Each row of a before or after table is a point. The points were changed in one or more steps. Then noise was added and the rows were shuffled. The steps act on columns, c1 being the first. Name the steps. A step turns or swaps two columns, mirrors them in a line or flattens them onto one, adds a multiple of one to another, or multiplies or shifts one. Angles are multiples of 10 degrees, from the lower column toward the higher: turns from -170 to 170, lines from 10 to 170 but not 90. Use the fewest steps. Two steps may share a column if one is a turn and the other turns, adds or multiplies; they go together, in the order done. Otherwise the lowest column goes first.

Before:
[[-0.34  0.06 -0.15]
 [-0.07 -0.14  0.28]
 [ 0.35  0.13 -0.47]
 [-0.06 -0.20  0.08]
 [-0.38 -0.07 -0.39]
 [-0.03  0.47 -0.02]
 [-0.52  0.44 -0.21]
 [-0.31 -0.15  0.10]
 [-0.25  0.54  0.17]
 [-0.32 -0.01 -0.46]]
After:
[[-0.02  1.40 -0.05]
 [ 0.03 -0.02 -0.55]
 [-0.14  0.15 -0.30]
 [ 0.57  0.40 -0.14]
 [-0.28  1.62 -0.04]
 [-0.25  1.33 -0.50]
 [-0.04 -0.23 -0.56]
 [-0.25 -0.43  0.19]
 [-0.12 -0.59  0.05]
 [-0.29 -0.50 -0.13]]
Steps: turn c1 and c3 by 40 degrees; multiply c2 by 3

Before, 8 rows:
[[ 0.34 -0.18 -0.11 -0.32  0.40 -0.09 -0.02 -0.11]
 [-0.45  0.38 -0.08  0.34  0.21 -0.15  0.23 -0.92]
 [-0.42  0.16 -0.13 -0.38 -0.67  0.06  0.09  0.26]
 [-0.21 -0.29 -0.09  0.09  0.45 -0.16 -0.54  0.22]
 [ 0.20 -0.12  0.86 -0.39 -0.53  0.17 -0.24 -0.17]
 [-0.33 -0.28  0.36 -0.34  0.46 -0.09  0.23  0.22]
 [-0.12  0.81 -0.15  1.71  0.60  0.46  0.18  0.05]
 [-0.30  0.11  0.00 -0.52  0.44  0.28 -0.28  0.01]]
After:
[[-0.78  0.77 -0.18  1.77  0.61  0.42  0.17  0.03]
 [-0.87  0.12 -0.01 -0.51  0.38  0.29 -0.19  0.04]
 [-0.86 -0.32 -0.15  0.06  0.49 -0.12 -0.54  0.17]
 [-0.29 -0.16 -0.13 -0.35  0.40 -0.15 -0.05 -0.09]
 [-0.99  0.23 -0.07 -0.39 -0.70  0.07  0.03  0.28]
 [-0.99  0.41 -0.10  0.30  0.16 -0.13  0.25 -0.92]
 [-0.94 -0.29  0.30 -0.32  0.42 -0.14  0.23  0.23]
 [-0.39 -0.14  0.89 -0.37 -0.51  0.13 -0.25 -0.12]]
Steps: shift c1 by -0.60

Before, 14 rows:
[[-0.40 -0.70  0.49  0.49 -0.43 -0.19  0.14  0.49  0.24 -0.21 -0.27 -0.09
   0.14  0.25]
 [-0.17 -0.79  0.50  0.47 -0.45  1.00 -0.01 -0.47  0.17  0.06  0.14  0.49
   0.10 -0.31]
 [ 0.26 -0.67 -0.29  0.78 -0.13  0.06 -0.61 -0.32 -0.15  0.35  0.08  0.26
  -0.49 -0.46]
 [-0.46 -0.62  0.35  0.29  0.13  0.01 -0.12 -0.57 -0.50  0.26  0.17 -0.07
   0.45 -0.48]
 [ 0.19  0.57  0.45  0.44  0.32 -0.13 -0.17 -0.38  0.18  0.36  0.18  0.74
   0.04  0.46]
 [-0.15 -0.77  0.47  0.15 -0.32 -0.18  0.18 -0.46  0.02 -0.01 -0.29  0.96
  -0.45 -0.31]
 [ 0.10 -0.81  0.45 -0.07  0.04  0.65  0.20 -0.43  0.16 -0.09  0.19 -0.16
  -0.55 -0.27]
 [-0.50 -0.66 -0.50  0.34 -0.44  0.11 -0.24 -0.35  0.28  0.40  0.27  0.42
  -0.44 -0.52]
 [-0.04 -0.52  0.14  0.33  1.78  1.44  0.16  0.28  0.06 -0.08  0.22 -0.13
  -0.56 -0.65]
 [ 0.58  0.00 -1.49  0.30 -0.41 -0.16 -0.37  0.72  0.09 -0.23 -0.49  0.09
   0.15  0.08]
 [ 0.00  0.46  0.34  0.51 -0.44  0.11 -0.90 -0.45  0.26 -0.82  0.27  0.02
   0.82 -0.31]
 [-0.28  0.82  0.21  0.50 -0.31 -0.09 -0.12 -0.46 -0.82 -0.03 -0.42  0.06
  -0.26 -0.42]
 [ 0.07 -0.49  0.42  0.21 -0.40  0.04  0.22 -0.06 -0.31  0.29  0.38  0.43
  -0.43 -0.79]
 [-0.17 -0.26  0.36  0.62  0.09  0.14  0.22 -0.29  0.35  0.15 -0.33 -0.21
   0.34 -0.59]]
After:
[[ 0.57  0.06 -1.48  0.32  0.14 -0.17 -0.35  0.79  0.10 -0.23 -0.48  0.06
  -0.05  0.12]
 [-0.27  0.64  0.21 -0.05  0.45 -0.08 -0.12 -0.32 -0.82 -0.05 -0.42 -0.48
  -0.16  0.67]
 [-0.49 -0.24 -0.50 -0.27  0.53  0.13 -0.21 -0.18  0.26  0.39  0.28  0.75
  -0.10  0.68]
 [ 0.08 -0.11  0.41 -0.50  0.42  0.05  0.20  0.07 -0.35  0.29  0.38  0.65
  -0.35  0.72]
 [-0.38 -0.58  0.48  0.54  0.24 -0.19  0.14  0.59  0.26 -0.21 -0.26  0.37
   0.09  0.20]
 [-0.19 -0.35  0.39  0.33  0.01  0.13  0.22 -0.28  0.34  0.15 -0.32  0.02
  -0.69  0.52]
 [-0.46 -0.53  0.35  0.21  0.05  0.03 -0.12 -0.58 -0.53  0.26  0.18  0.35
  -0.65  0.21]
 [-0.16 -0.30  0.52  0.23  0.57  0.98  0.01 -0.29  0.18  0.05  0.14  0.89
  -0.29  0.42]
 [ 0.11 -0.72  0.44 -0.53  0.12  0.64  0.21 -0.43  0.16 -0.09  0.21  0.39
   0.12  0.34]
 [ 0.27 -0.33 -0.29 -0.04  0.21  0.06 -0.60 -0.25 -0.17  0.35  0.08  0.64
  -0.03  1.05]
 [ 0.22  0.92  0.45  0.54 -0.17 -0.16 -0.18 -0.46  0.17  0.34  0.17  0.18
   0.32  0.13]
 [-0.03 -0.47  0.13 -0.42 -1.76  1.42  0.15 -0.33  0.07 -0.08  0.23  0.25
  -0.14  0.77]
 [-0.01  0.37  0.35  0.66  0.58  0.08 -0.91 -0.29  0.26 -0.82  0.25 -0.27
  -0.76  0.11]
 [-0.15  0.04  0.48 -0.31  0.44 -0.15  0.16 -0.32  0.00  0.01 -0.28  1.22
   0.08  0.46]]
Steps: turn c2 and c12 by -40 degrees; turn c13 and c14 by -130 degrees; turn c4 and c14 by 50 degrees; mirror c5 and c8 in the line at 100 degrees

Before, 13 rows:
[[-0.35  0.15  0.15  0.30 -0.50  0.10  0.40  0.62 -0.56  0.18  0.41  0.43
   0.30 -0.23  0.13 -0.73  0.25  0.51  0.58 -0.15  0.02 -0.44  0.16 -0.01
   0.36 -0.43 -0.33  0.06  0.50 -0.79 -0.47  0.24]
 [ 0.19 -0.65  0.39  0.51 -0.55  0.14  0.28 -0.47 -0.53 -0.04  0.02 -0.57
   0.52  0.39 -0.19 -0.58  0.28 -0.29 -0.28  0.32  0.20  0.25 -0.69 -0.61
  -0.87  0.04 -0.34 -0.52 -0.67  0.28  0.46  0.36]
 [ 0.51  0.11  0.35  0.84 -0.89 -0.22 -0.53  0.20 -0.94 -0.26 -0.56 -0.33
   0.41  0.37  0.23  0.09  0.75  0.11  0.04 -0.09  0.99 -0.11  0.11 -0.57
   0.27 -0.21 -0.72 -0.26 -0.65 -1.01  0.35 -0.52]
 [ 0.38  0.03  0.50 -0.34 -0.29  0.11  0.09 -0.06  0.20  0.04 -0.01 -0.74
  -0.52 -0.14  0.52  0.59 -0.14  0.80 -0.08 -0.03  0.12 -0.23 -0.46  0.22
   0.37  0.15  0.49 -0.15  0.35  0.22  0.44 -0.59]
 [-0.28 -0.22  0.37  0.74  0.27  0.09 -0.17  0.82 -0.43  0.50 -0.09  0.21
   0.49 -0.18 -0.13 -0.02 -0.36  0.57  0.15 -0.96 -0.01  0.86 -0.56 -0.35
  -0.05  0.14 -0.23  0.67  0.48 -0.31 -0.43  0.37]
 [ 0.86  0.11 -0.20 -0.17 -0.47 -0.53  0.12  0.81  0.18  0.23 -0.37  0.58
  -0.32  0.37  0.48  0.14  0.10 -0.30 -0.41 -0.40  0.63 -0.15 -0.73  0.20
  -0.22  0.39 -0.73 -0.41  0.13  0.10 -0.14  0.21]
 [-0.24  0.37  0.31 -0.31 -0.70  0.43 -0.40  0.83 -0.37  0.17 -0.42 -0.70
  -0.33  0.10  0.85  0.32  0.67  0.68  0.86 -0.77  1.14  0.20  0.52 -0.95
  -0.06  0.69 -0.48  0.73 -0.05 -0.81 -0.81  0.14]
 [ 0.28  0.46 -0.24  0.49 -0.94 -0.21  0.37 -0.23  0.10  0.45  0.14 -0.37
   0.11  0.69  0.07  0.23  0.63  0.31  0.07  0.27  0.39  0.61  0.04 -0.96
   0.22 -0.08  0.28 -0.28  0.22  0.06  0.49 -0.42]
 [ 0.41 -0.61 -0.35 -0.35  0.16  0.48  0.24  0.14 -0.67 -0.08  0.06  0.03
   0.75  0.24  1.02  0.62  0.47 -0.47  0.64 -0.69 -0.09  0.92  0.09 -0.31
  -0.87 -0.58  0.09 -0.06  0.62  0.20  0.40 -0.09]
 [-0.29  0.49 -0.16 -0.12  0.16 -0.27  0.11  0.23 -0.71 -0.28 -0.49  0.26
  -0.13  0.51 -0.10  0.56  0.32  0.72  0.41 -0.73  0.38  0.47  0.22  0.07
  -0.90 -0.17  0.45  0.64 -0.24  0.14  0.45  0.39]
 [ 0.36 -0.29 -0.06  0.36  0.14 -0.13  0.34  0.10 -0.02 -0.49  0.10  0.04
   0.24  0.22  1.01  0.34  0.05  0.43  0.68 -0.80  0.16 -0.39 -0.22  0.19
  -0.34  0.15  0.50 -0.19  0.16 -0.43 -0.49 -0.25]
 [ 0.15  0.53 -0.44  0.03 -0.47 -0.72  0.44 -0.08 -0.57  0.53  0.15  0.04
   0.61 -0.17  0.04  0.29 -0.51  0.71 -0.08 -0.48  0.98 -0.09  0.12 -0.32
  -0.30  0.36  0.34  0.76  0.18 -0.10 -0.16 -0.37]
 [-0.31 -0.40  0.40 -0.01 -0.36 -0.31 -0.68  0.52 -0.58  0.16  0.17 -0.06
  -0.23  0.82  0.23  0.31  0.40 -0.12  0.09 -0.22  0.83 -0.28 -0.79 -0.04
  -0.51 -0.15 -0.20 -0.26 -0.58 -1.05  0.41 -0.03]]
After:
[[-0.08  0.50 -0.37  0.03 -0.49 -0.80 -0.52 -0.19 -0.37  0.50  0.17 -0.01
   0.40 -0.16  0.04  0.28 -0.45 -0.65 -0.08 -0.42  0.94 -0.10  0.12 -0.28
  -0.30  0.31  0.16  0.75 -0.35  0.45 -0.10 -0.53]
 [-0.49 -0.66  0.46  0.04 -0.55 -0.11 -0.12 -0.43  0.06 -0.03  0.06  0.33
   0.65  0.33 -0.28 -0.53  0.31  0.23 -0.22  0.39  0.21  0.25 -0.73 -0.63
  -0.97 -0.01 -0.18 -0.63  0.73  0.55  0.45  0.38]
 [ 0.52  0.16  0.14  0.02 -0.52 -0.22  0.13  0.62 -0.98  0.16  0.35 -0.21
   0.43 -0.25  0.12 -0.77  0.32 -0.41  0.55 -0.14 -0.02 -0.40  0.13 -0.04
   0.28 -0.47  0.05 -0.06 -0.58  0.09 -0.51  0.38]
 [-0.61  0.10  0.37 -0.01 -0.84  0.18 -0.64  0.23 -1.35 -0.18 -0.60  0.04
  -0.04  0.32  0.19  0.12  0.68 -0.13  0.02 -0.09  1.04 -0.09  0.05 -0.64
   0.35 -0.21  0.80 -0.36  0.54  0.28  0.38  0.36]
 [-0.46  0.14 -0.17 -0.02 -0.48 -0.37  0.09  0.82  0.25  0.29 -0.39 -0.92
  -0.48  0.46  0.43  0.16  0.08  0.27 -0.42 -0.43  0.63 -0.19 -0.76  0.21
  -0.27  0.41  0.18 -0.34 -0.01 -0.18 -0.05  0.73]
 [-0.35  0.40 -0.25 -0.01 -0.92 -0.41 -0.03 -0.22  0.15  0.52  0.13  0.19
   0.11  0.67  0.08  0.30  0.61 -0.35  0.08  0.21  0.42  0.58  0.07 -1.03
   0.30 -0.13  0.20 -0.36 -0.21 -0.05  0.42 -0.46]
 [ 0.41  0.52 -0.12  0.09  0.14 -0.26 -0.07  0.27 -0.23 -0.26 -0.42 -0.05
  -0.14  0.62 -0.13  0.64  0.27 -0.69  0.49 -0.66  0.42  0.39  0.23  0.07
  -0.94 -0.14 -0.68  0.70  0.05  0.76  0.47 -0.23]
 [-0.18  0.38  0.29  0.02 -0.68  0.55  0.23  0.86 -0.89  0.17 -0.43  0.78
  -0.27  0.08  0.74  0.33  0.71 -0.56  0.73 -0.80  1.09  0.16  0.49 -0.95
  -0.05  0.80  0.09  0.74 -0.19 -0.10 -0.85  0.43]
 [ 0.26 -0.42  0.42 -0.02 -0.33  0.23 -0.39  0.51 -1.25  0.21  0.20  0.21
  -0.67  0.75  0.26  0.40  0.37  0.05  0.13 -0.20  0.86 -0.25 -0.84 -0.02
  -0.53 -0.12  0.17 -0.22  0.59 -0.05  0.37  0.15]
 [-0.69 -0.02  0.52 -0.05 -0.21 -0.04  0.35 -0.19  0.29  0.11  0.02  0.39
  -0.33 -0.13  0.51  0.59 -0.17 -0.76 -0.06  0.02  0.14 -0.28 -0.40  0.20
   0.41  0.08  0.27 -0.12 -0.52 -0.14  0.50 -0.62]
 [-0.24 -0.39  0.05  0.01  0.10 -0.27 -0.01  0.12 -0.33 -0.59  0.13 -0.29
   0.32  0.27  1.06  0.35  0.11 -0.40  0.64 -0.83  0.08 -0.36 -0.28  0.14
  -0.32  0.21  0.03 -0.10 -0.27 -0.21 -0.40 -0.56]
 [ 0.35 -0.24  0.38 -0.02  0.25  0.15 -0.33  0.78 -0.45  0.52 -0.08 -0.09
   0.30 -0.21 -0.06  0.00 -0.33 -0.49  0.15 -0.94 -0.04  0.78 -0.51 -0.40
  -0.01  0.11 -0.12  0.56 -0.62  0.22 -0.45  0.32]
 [-0.33 -0.63 -0.40  0.07  0.17  0.18 -0.02  0.10 -0.16 -0.12  0.13 -0.24
   0.89  0.23  0.97  0.58  0.48  0.50  0.67 -0.71 -0.06  0.90  0.13 -0.30
  -0.81 -0.45  0.03 -0.13 -0.57  0.72  0.40 -0.04]]
Steps: turn c1 and c12 by -150 degrees; multiply c4 by 0; turn c6 and c7 by 40 degrees; turn c7 and c13 by 40 degrees; turn c9 and c30 by -60 degrees; turn c18 and c29 by -170 degrees; mirror c27 and c32 in the line at 120 degrees
